Rows are points. The points of each table are mixes of a few directions, plus a little noise. How many directions does each table use, and how many do they share? Where both have some left over, give the other angles between the two spaces (their principal angles), to ten degrees, smallest first.
(in the rows, 128 means zero)

First:
[[161 151 125]
 [131 100 106]
 [ 93 171 181]
 [124 125 129]
 [103  75 104]
 [154 144 125]]
Second (6 x 3):
[[112 211 132]
 [131 118  87]
 [137  86 118]
 [136  87 143]
 [126 138 160]
 [128 128 132]]
Directions: first 2, second 2, shared 1; angles 70

First, 9 rows:
[[126  77 172 165 129 140]
 [ 79 179 139 150  91 136]
 [162 105 127 115 149  99]
 [169 173 158 137  99  61]
 [115 109 129 132 139 130]
 [105 114  78  93 163 150]
 [135  98 147 143 129 149]
 [130 156  80  88 143 121]
 [132 144 124 128 110 165]]
Second, 6 rows:
[[150 155  99 105 112 185]
 [141 145 109 113 118 165]
 [148 152 102 108 114 180]
 [116 113 144 140 136  97]
 [106 101 157 150 144  72]
 [105 100 158 151 145  70]]
Directions: first 4, second 1, shared 1

First (9 x 9):
[[119 141 100 105 100 143 107  99 158]
 [143 127  99 117 111 130 123 110 158]
 [ 96 133 142 116 109 144  94 103 165]
 [118 122 137 134 142 145 138 105 135]
 [131 128 107 125 133 147 143  97 135]
 [125 118 127 124 120 144 118  91 178]
 [141 138 143 143 144  89 145 207  43]
 [131 139 157 152 167  99 162 204  16]
 [148 108 140 139 127 114 123 132 161]]
Second:
[[100 133 173 121 116 122 135 150 147]
 [103 130 169 121 114 123 129 145 154]
 [162 122  75 135 141 135 117 100 109]
 [118 126 146 123 116 126 119 129 156]
 [ 96 124 182 116  97 121 107 137 197]
 [174 130  51 142 164 137 144 107  52]
 [119 123 144 123 112 126 110 124 166]
 [153 137  84 140 164 133 163 132  44]]
Directions: first 4, second 2, shared 1; angles 40

First, 9 rows:
[[125 136 147 136 133 118 126 118 139 148 137 124]
 [123 141 158 140 136 114 125 113 144 161 142 124]
 [133 117 103 118 122 140 131 140 115 101 117 132]
 [123 140 155 139 135 114 124 114 142 158 140 123]
 [147  80  18  85  99 182 144 183  69   7  79 146]
 [121 146 169 143 138 109 123 108 151 172 145 121]
 [128 127 126 127 129 129 128 129 128 126 128 128]
 [126 132 136 131 130 123 127 124 133 137 132 127]
 [126 133 139 132 131 123 126 122 134 140 132 126]]
Second, 8 rows:
[[130 108 173 122  95  57 182 173 101 116 172 196]
 [120 135 104 149 107 139  97 145 113 117  98 112]
 [129 135 105 144 119 166 100 132 127 103 102 124]
 [153 122 107 141 141 147 141 133 142 143 109 121]
 [117 124 135  98 148 104 139 106 129 150 147 107]
 [120 128  98 107 140 161 107 108 126 108 113 101]
 [125 136 127 131 128 161 107 116 134 103 123 134]
 [130 135 175 133 147  89 150 110 152 185 160 130]]
Directions: first 1, second 5, shared 1

First, 11 rows:
[[153 118 176 159 114 128 124 105 117 133 146  87 148 132 100 150 136 133]
 [162 156 168 140 129 112 111 141 119 135 138 140 128  99 117 164 125 133]
 [145 145  91 138 151 145 143 145 151 182 119 107 134 129 132 140 127 127]
 [142 127 188 141 111 109 106 115 106  94 146 126 132 118 107 149 132 138]
 [123 139  81 118 147 138 139 148 146 154 114 134 122 131 143 120 124 125]
 [144 136 144 130 120 128 136 126 126 157 130 148 126 103 136 134 117 108]
 [ 84  88  88 109 116 146 155 105 134 120 115 130 125 156 149  75 126 108]
 [100  92 119 120 110 139 146  99 126 119 125 123 131 147 137  92 127 111]
 [122 146 134 121 145 106  90 154 121  65 130 131 120 136 112 146 140 170]
 [109 107  93 117 119 150 164 112 140 167 116 138 126 132 154  91 117  92]
 [125 151 127 116 146 107  95 159 123  78 127 144 116 126 121 146 135 162]]
Second:
[[ 90 129 105  84 124 116 124 143 124  91 114 200  98 115 161  94 115 115]
 [191 126 167 203 134 150 134 104 136 192 153   7 177 151  72 186 150 151]
 [ 94 129 109  90 125 116 125 139 124  95 115 190 103 115 157  98 116 116]
 [136 128 133 139 129 131 129 125 128 137 131 110 136 131 120 135 131 131]
 [147 127 141 150 130 135 130 121 130 149 136  92 143 136 111 145 134 135]
 [124 128 126 123 128 127 128 130 127 124 126 135 125 127 132 124 127 127]
 [109 129 117 106 126 121 127 135 126 108 120 163 113 122 144 111 122 121]
 [128 128 128 128 128 129 128 127 129 127 128 128 128 127 129 128 128 129]
 [137 128 131 136 128 130 128 125 130 137 131 114 134 131 122 136 132 130]
 [122 128 123 122 127 125 127 131 126 123 125 140 123 125 133 124 126 125]]
Directions: first 4, second 1, shared 1

First:
[[107  94 104 134 183 118 155  94 167 133  99 120 157 142 119 153 145 143
  109 107 115  95 151 151]
 [140 127 150 106 142  97  98 151 221 194  72 148 148 195 143  99 148 143
   49 126 148 107 154 129]
 [161 168 170 107  74 120  78 182 141 163 127 150 106 153 148  81 121 119
  100 150 155 153 118 102]
 [129 131 128 129 122 131 128 130 117 123 136 127 123 121 128 128 124 125
  136 130 127 133 123 125]
 [153 162 159 115  78 128  92 170 119 144 139 143 105 135 142  94 118 117
  121 148 148 155 113 106]
 [126 134 122 137 113 144 136 124  80  98 158 120 115  96 123 137 117 119
  166 132 121 142 113 123]
 [145 149 149 117  99 124 102 156 134 145 128 139 117 140 138 104 124 123
  114 140 142 142 122 114]
 [119 121 116 137 135 136 143 113 106 108 139 119 128 110 121 143 125 127
  149 124 119 128 125 133]
 [ 81  65  70 153 219 129 196  51 140  96 109  99 169 111 103 192 146 148
  144  92  92  80 153 170]
 [ 92  85  81 152 187 138 184  68 109  86 132 102 151  96 106 182 134 137
  163 104  97 101 138 156]
 [155 173 158 121  57 142  94 172  75 119 168 139  90 108 139  96 106 107
  154 155 143 172  98  98]]
Second, 8 rows:
[[152  46  59 133 149 109  99 150 140 138 127 119 126 172  96 125 133  96
   85 114 140 130 120 181]
 [100 135 116 165 151 114 154 102 177 114 118 122 127 158 131 136 133 138
  120 127 149 157 184 151]
 [130  57  70 103 157  91  75 150 142 132  71 116 170 158  80  85 153 143
  118 150 104  48  66 157]
 [131 144 143 115 113 136 118 137 107 135 119 127 133 111 120 111 137 139
  145 141 109 109 100 104]
 [ 92 148 148 109 131  99 125 115 153  73 131 149 146 117 171 138  90 145
  160 150 150 101 132 133]
 [140 170 184 116 122 174 171 108 106 174 139 133 123  87 146 161 139 134
  120  94  99 128 138  78]
 [138 145 116 169 101 136 129 140 115 119 158 120  88 143 118 116 125 106
  131 133 153 205 155 138]
 [140 182 186 115  96 167 153 123  89 141 163 140 108  81 158 152 114 124
  144 115 119 147 129  81]]
Directions: first 2, second 5, shared 1; angles 80

First (8 x 32):
[[145 107 134 169  99 180  91 124 139 130  74  98  90  81 138 146  73 126
  116 148 161 122 182 137 148 103  95 178 135 153 135  79]
 [100  95 181 163 143 136 136  92 119 126 156 153  85 171 139 103 173 168
   78 117 161 101  91 114 119 163 165 151  68 121 142 162]
 [109 130  77  88 184 175 150 141 134 161 151 129 133  85  85  96  90 112
  171 128 112 137 122 144 116 135 106 106 125 117 104 134]
 [146 138 103 123 114 139 113 146 135 129  94 103 136  94 128 147  87 105
  146 136 120 139 163 140 141 101 100 129 157 140 122  99]
 [157 143 137 127  78  79 119 128 139 119 161 151 178 137 125 136 164 145
  153 155 129 140 132 103 110 132 135 140 177 115 144 109]
 [120 149 124  89 142  73 161 128 124 130 200 170 179 169 110 106 192 142
  154 124 103 136  78 109  97 159 159  93 138  98 127 165]
 [159 158 131 130  79  71 109 150 120  94  72  99 152 147 167 182 128  99
  116 119 104 139 154 132 156  91 126 110 164 148 134 113]
 [ 88 104 138 137 184 171 144 115 114 136 115 121  71 140 131 108 118 128
   90  97 135 108 104 145 138 141 138 120  60 133 117 164]]
Second (8 x 32):
[[112 116 134 149 172 202 121 134 123 151  89 109  67  69 121 116  74 129
  106 117 152 113 148 156 147 126 112 146 105 145 107 134]
 [115  91  72  90 101  99 145  92 150 110 176 132 175 215 123 122 149 104
  164 146  98 141  98  96  97 124 115 110  91 106 163  94]
 [123 157 166 142 170 159 109 143 114 153  92 135  89  59 123 122 101 145
  108 110 159 110 141 144 145 133 124 132 144 141 100 149]
 [ 93 172 150  81 200 125  96 101 127 168 126 183 130  96 102 100 111 139
  149 104 163  98  97  95 108 142  94  88 127 116 112 128]
 [168  91 108 167  45 107 161 153 130  83 141  82 145 175 155 159 162 118
  113 154  88 161 152 150 142 116 166 161 139 134 149 127]
 [124  85 110 163 133 199 140 137 129 129 101  83  75 104 131 127  85 117
  105 132 129 130 156 164 150 118 125 161  95 146 123 125]
 [153 146 144 137  92  83 132 145 123 110 138 131 155 142 141 146 165 137
  124 134 115 139 131 126 130 129 153 129 163 126 132 139]
 [135 164 140  95 111  51 121 119 129 120 161 168 187 165 128 132 177 137
  152 129 120 131 100  92 105 136 136  98 160 109 138 129]]
Directions: first 4, second 3, shared 1; angles 50, 90

First, 9 rows:
[[151 106 138 122  81 120 144 123 125 145 131 126  99 129 145  99 160 165
   99 145 140 139 125 116 111 140  55 143 120 135 135 127]
 [ 83 135 142 127 167 162 120 111 112 106 133 132 168 124 107 146  94 116
  141 122 114 108 117 156 156 111 192 133 142 124  81 142]
 [ 58 145 238  89 145 216 102  61 104  91 128 142 145  87 159 146 113 143
  113 104 110 132 105  47 195 152  84 144 123 109  96 167]
 [144 115 135 110 120 111 140 142 137 119 115 119 135 138 133 159 133 114
  124 139 122 122 135 134 133 138 140 123 138 121 148 122]
 [149 172  95 165 125 122 100 133 148 171 139 132  72 102 144  63 140 144
  134  92 144 161 139  62  91 131  58 111  83 135 173 128]
 [140 124  78 153 130 109 143 150 133 154 137 112 133 139  98  99 117 141
  124 139 127 110 133 189  93 100 168 129 124 137 110 128]
 [151 132  91 139 135  96 128 154 142 133 123 125 125 140 121 138 128 105
  145 127 132 130 139 142 113 124 155 113 130 130 153 112]
 [116  73 119 116 124 107 142 121  87  74 130 166 167 177 111 182 142  94
  158 168 150 127 107 202 160 119 178 149 193 145  74  89]
 [161 148 114 130 124 108 133 157 165 158 117  97 108 116 135 120 125 130
  114 116 114 123 151 105 101 135 122 107  99 116 182 137]]
Second:
[[115  73  82 164  86 132 163 110  77 155 168 141 133 155  83  42 144 203
  101 179 156 113  99 249  89  79 119 181 146 167  14 124]
 [137 168 161 101 158 125 102 142 166 109  99 119 124 108 160 191 117  73
  148  91 108 139 149  41 157 163 135  89 116  99 211 131]
 [121  98 102 148 105 130 147 118  99 143 150 135 131 143 103  81 137 169
  114 156 143 120 111 194 106 101 123 158 137 149  65 125]
 [130 132 132 125 131 128 125 129 132 125 125 127 128 126 132 136 126 122
  130 124 126 129 131 118 131 132 129 124 127 125 138 129]
 [118  87  93 155  96 132 155 114  90 148 157 137 132 148  94  65 139 184
  108 165 148 117 106 217  98  92 121 167 141 157  44 125]
 [136 159 154 107 151 126 109 138 157 113 106 121 125 113 153 176 119  86
  143  99 113 137 145  60 150 155 133  98 118 106 192 130]
 [126 121 122 133 123 128 132 126 122 131 133 130 129 131 122 117 130 138
  125 134 131 127 124 143 124 122 127 134 130 133 114 127]
 [127 126 126 130 126 128 129 127 125 129 130 128 128 129 126 124 128 131
  127 130 129 128 127 133 126 126 128 130 129 129 123 129]
 [138 168 163 101 159 125 102 142 166 109  99 119 124 108 161 192 117  73
  148  90 107 139 150  39 157 164 135  88 115  99 212 131]
 [134 154 150 111 148 126 111 137 153 115 109 122 125 115 150 169 121  93
  141 104 115 136 142  71 147 150 133 103 120 110 182 130]
 [127 120 122 133 122 129 133 125 121 131 133 130 129 131 122 117 130 138
  124 135 131 126 124 143 123 121 127 135 130 133 113 127]]
Directions: first 5, second 1, shared 1

First:
[[ 95 178 159 135 109  44  77  82  76 100  38  44 150 106 125  33  87 201
  178 103 134 118  95 164 117  64 213 112 117 163 137 125]
 [130 131 125 118 112 158 127 152 147 151 168 155 102 127 104 181 138  98
  108 147 108 118 154 128 133 161  83 115 129  82 108 132]
 [150  78 112 154 193 111 179  94 116  82  84 119 184 149 202  49 131 157
  146  89 181 167  76  96 121  81 192 179 136 231 180 116]
 [132 125 123 123 121 152 131 146 143 143 158 150 112 130 116 166 137 105
  113 142 117 124 146 126 132 152  96 122 129 100 117 131]
 [145  96 113 137 159 143 161 125 137 117 133 147 146 141 159 120 139 121
  123 119 147 146 116 107 128 124 131 153 133 161 147 125]
 [138 118 118 118 119 175 137 158 155 153 184 170 101 131 108 197 147  85
  100 151 109 121 160 122 136 170  70 120 132  81 108 133]
 [119 144 135 125 114 118 112 126 121 131 122 118 121 121 116 127 122 134
  132 131 119 121 133 139 128 127 131 117 125 116 121 130]
 [133 122 124 125 127 149 134 143 141 140 152 147 118 130 121 156 137 109
  114 138 121 126 141 123 130 147 102 126 130 109 121 129]
 [ 95 179 158 129 101  55  75  93  85 112  56  56 139 105 113  57  93 189
  170 112 126 113 106 164 121  80 193 107 118 143 128 126]
 [134 117 121 127 133 146 138 139 139 134 147 145 122 133 129 148 136 112
  117 133 126 130 136 121 130 142 110 132 131 121 127 130]
 [136 120 121 122 125 158 137 148 147 144 165 157 111 132 116 171 141  99
  108 143 117 126 148 122 132 157  90 125 131  99 117 130]]
Second, 9 rows:
[[121 137 142 122 177 182 147 140 131 118 127 146 114 170 131 127 131  84
  117  92 104  86 123 103  91 115  94 130 128 163 100 171]
 [109 165 129 171  90 117  66 203 112 147 106 173 116 164 115 158  62 122
  139 184 150 154 141 157  92  87 102 151  88 212 172 181]
 [101 131 120 110 119 123 154  87 146 153 133 133 139  91 145 153 109 108
  121 149 145 157 121 136 116 134 115 136 113 122  78 124]
 [147 121 116 146 128 142 121 127 133 111 144 133 142 143 120 120 156 143
  135 109 115 114 137 120 133 127 118 118 134 128 147 102]
 [189 115 170 110 174 189 143 184 132  64 111 118  82 193 121 101 163 123
  126  66 107  76 148  93 144 132 158  86 179 137 167 144]
 [ 86 141 135 120 141  79 114 129  86 165 110 107 121 108 129 110 100 121
  120 147 121 123  95 141 122 127 139 166 113 113 111 175]
 [ 79 127 103 123 118  60 129  66 104 179 138 101 159  62 135 118 121 139
  123 155 127 147  92 147 135 142 131 165 106  76  88 117]
 [158 104 121 114  86  91 134 102 143 118 132  99 136  82 131 126 146 174
  137 145 154 168 141 142 182 155 179 104 150  72 152  61]
 [163 112 115 135 119 168 144 113 165  97 151 142 143 139 127 138 164 138
  135 105 128 128 153 114 136 133 116  96 142 129 136  77]]
Directions: first 2, second 5, shared 0; angles 50, 80

First:
[[136 120 104 130 119 126 133 154 140 138 137 142 120 108 129 125 129 129
  110 138 139 131 115 133 121 100 127 120 136 140 125 145]
 [101 176 138 111 106  92  98 130 157  98 130 104 134 134 122 118 143 123
  131  87 130 123 180 127 133 168 148 166 117 132 147 122]
 [102 163 168 116 129 113 106  91 126  98 117  96 143 161 123 125 135 124
  154  95 110 122 172 119 141 188 139 158 111 113 142 102]
 [151  89 116 142 144 156 152 130 107 152 129 149 122 122 133 135 115 131
  123 161 130 132  84 130 122  92 112  96 138 128 112 136]
 [ 86 202 144 101  94  70  83 131 171  82 130  90 137 136 118 113 151 121
  133  66 129 120 208 127 135 189 160 186 109 134 160 120]
 [134 118 125 132 133 136 135 128 122 134 127 134 127 127 129 129 125 129
  126 135 128 130 117 128 127 120 123 120 130 128 124 129]
 [123 141 119 123 116 113 119 143 143 123 132 125 128 119 125 122 135 126
  121 119 134 128 141 130 127 128 134 137 127 136 133 135]
 [192  14 109 170 182 218 197 115  57 196 122 182 114 122 142 153  92 138
  124 220 124 139   7 131 118  41  81  39 153 115  81 137]]
Second, 8 rows:
[[135 132 135 126 134 124 119 115 124 133 134 120 123 131 132 131 121 122
  133 133 132 135 126 128 139 126 124 128 121 123 121 134]
 [124 126 123 128 126 131 132 134 130 125 124 131 131 126 127 126 132 128
  126 126 126 126 128 128 125 130 131 126 132 129 130 126]
 [170 163 182 116 165 103  76  40 109 167 160  76  93 146 150 140  79  99
  154 166 158 168 120 129 212 114  97 141  78  97  83 166]
 [ 82  91  72 139  88 155 184 221 151  86  93 183 164 109 104 117 181 157
   99  87  94  88 137 124  38 143 162 113 180 162 177  87]
 [105 110  99 134 107 141 157 177 139 108 110 156 147 118 117 123 155 143
  114 107 110 108 133 126  82 135 145 120 154 147 153 108]
 [ 95 100  88 137 101 148 169 194 143  99 103 167 153 114 111 120 166 152
  108 100 103  98 135 126  65 138 151 118 164 153 163  99]
 [155 148 163 120 151 112  96  73 115 152 147  96 106 140 142 138  98 109
  143 149 148 153 122 130 180 118 108 134  98 108  99 152]
 [155 153 162 120 152 112  93  71 114 154 150  93 105 141 143 136  94 107
  147 153 149 154 121 131 184 120 107 137  95 107  99 153]]
Directions: first 2, second 1, shared 0; angles 70
